Rows are points. A path goes straight from each point to the next, and from the last back to the first. The post is the endless flat space through its rows: a point in 2 columns, a line in 3, a plane in 4, and so on, so that a path can go around it. Count how often the path circles the post. Going back the other way cancels.

Post, 2 rows:
[[-38  24  25]
 [ 27 -30 -50]]
Path, 16 rows:
[[ -64   37  -46]
 [   0 -114  -93]
 [ -43   -6   80]
 [  70  -49  -33]
 [  34   37   -5]
 [ -23   30  -39]
 [ -71   22   26]
 [ -19  -19   21]
 [  51  -55   18]
 [   8   32    3]
 [   6   17  -51]
 [ -55  -21   -3]
 [  48  -79  -62]
 [  15    1    5]
 [  10   28  -37]
 [ -38   42  -43]]
Times around: 3

Post (5 x 6):
[[-12  20   2 -19   0 -14]
 [-44 -28  18  -4 -75 -10]
 [ -3 -32  13   0  33 -47]
 [  0  42 -79 -39  77   6]
 [-41  -9  14  17 -49  -5]]
Path (27 x 6):
[[ -46   20  -22  -69  -19  -19]
 [ -35  -72   17  -26  -29  -23]
 [  11   28   16  -28    9  -20]
 [  -3  -48   22  -24  -38  -51]
 [ -43  -31   26   58  -25  -44]
 [ -13   20  -20  -21   56  -18]
 [ -33   74    7  -31  -53   41]
 [  -7  -43  -20  -17   -4  -20]
 [ -19  -35   11   44  -26  -37]
 [ -45   18   24   13  -64   -9]
 [ -52   43  -13  -30  -31   17]
 [ -36  -32   30   43   35  -54]
 [  -1  -32  -68    8   61  -65]
 [ -19 -121  -59  -25  -49  -24]
 [ -19    1    9  -13  -27   26]
 [ -24   57  -83  -38    5   71]
 [ -21  -64  -11   62  -29  -12]
 [ -18    4  -50   45   -7  -19]
 [ -26   34  -62  -64   42  -20]
 [ -32   10  -40  -55   70   -1]
 [  -2   15   -6  -57    3   27]
 [ -31   62    5  -69   46    7]
 [ -36    8  -30  -21   45  -40]
 [   4  -36  -33   27   63  -62]
 [  16  -14    5  -42  -25  -34]
 [   6  -35   29  -28   27  -19]
 [ -50   20    5  -72 -106   15]]
Times around: 1
